Each row of a before or after table is a point. One or more steps were done to the points. Then noise was added and the rows were shuffled. The steps act on how far a point lies along the listed directions, d1 being the first. Name the steps. A step turns or swaps two directions, mirrors them in a line or flattens them onto one, adds a multiple of one to another, or multiplies one. Angles are multiples of 10 degrees, from the lower direction toward the higher: turns from -170 to 170, lines from 10 to 170 but not 90. Use the fewest steps. Two steps may share a direction if one is a turn and the other turns, adds or multiplies; they go together, in the order done. Otherwise the lowest direction goes first.
In the rows, zero is written as 128.

Directions:
(1): [169 105]
(2): [151 169]
Before, 11 rows:
[[ 75 118]
 [106 158]
 [133 161]
 [168 141]
 [ 96 128]
 [118 122]
 [199 142]
 [179 171]
 [198 123]
 [132 160]
 [133 136]]
After (11 x 2):
[[157 192]
 [157 156]
 [114  99]
 [176 186]
 [160 117]
 [160 116]
 [144  93]
 [190 154]
 [118 121]
 [ 93  87]
 [138 129]]
Steps: mirror d1 and d2 in the line at 60 degrees

Directions:
(1): [143 138 149 151 155 207 131 106]
(2): [ 84 164  83 164 127 145 117 171]
Before (14 x 8):
[[154 121 148 119 128 155 139 115]
 [126 129 130 130 143 150 125 123]
 [164 103 149  91 123  50 126 113]
 [117 168 128 182 154 191 132 132]
 [160 102 165 113 125 148 117  99]
 [ 82 141  78 145 117 104 122 157]
 [119 153 136 172 134 175 119 139]
 [126 124 142 141 137 152 142 114]
 [140 118 149 119 105 132 143 103]
 [145 132 158 132 124 137 122 116]
 [123 126 142 149 126 169 134 133]
 [136 104 130 109  96  71 133 119]
 [126 126 113 121 108  73 128 164]
 [104 152 113 142 144 167 122 133]]
After (14 x 8):
[[123 129 148 153 127 179 132 128]
 [143 132 153 127 120 126 121 117]
 [121 155 147 181 143 200 120 129]
 [125 129 133 131 143 152 124 124]
 [149 117 138 114 122 135 137 117]
 [153  98 157 101 118 113 116 107]
 [125 128 116 125 112  78 127 162]
 [111 157 120 152 156 190 121 129]
 [135 113 143 113  98 109 142 109]
 [ 86 144  91 155 132 144 124 145]
 [128 126 140 143 139 150 144 114]
 [156  97 138  77 113   9 127 128]
 [124 169 136 193 163 225 131 125]
 [132 103 127  99  89  50 133 121]]
Steps: add 0.7 times d2 to d1

Directions:
(1): [115 145 150 115 173 168 124 146  93 115 107 118 130 219]
(2): [166  99 144 113 154 122  80 104 149 146 115 216 116 143]
(3): [158  96  46 148 165 181 115 145 139 129  99 109 127 110]
Before, 8 rows:
[[152 104 109 123 153 146 112 124 132 135 116 145 119 120]
 [125 135 115 129 131 129 130 134 117 119 123 116 124 129]
 [157 111  96 134 146 145 100 126 144 136 113 150 123 124]
 [131 138 131 131 126 126 124 122 131 130 137 137 132 129]
 [132 125 123 120 139 143 125 137 122 126 119 122 129 140]
 [131 126 114 132 120 136 134 131 135 131 130 119 125 113]
 [126 122 103 138 107 117 136 123 139 124 139 105 126  85]
 [133 120 120 119 142 142 128 131 132 119 123 127 124 135]]
After (8 x 14):
[[132 137 129 132 126 125 123 121 133 130 137 138 131 124]
 [122 139 120 127 136 133 130 137 112 116 122 114 125 140]
 [134 122 110 135 107 124 136 126 144 134 136 120 123  89]
 [157 110  88 137 141 144 102 126 147 135 114 144 124 113]
 [151 105 104 125 153 148 114 127 130 136 116 140 119 116]
 [128 132 130 116 154 157 126 143 109 123 110 116 131 173]
 [134 109  87 148  67  81 140 107 167 134 158 113 124   9]
 [130 124 125 117 152 152 128 137 124 115 119 122 124 155]]
Steps: multiply d1 by 3; turn d2 and d3 by 10 degrees
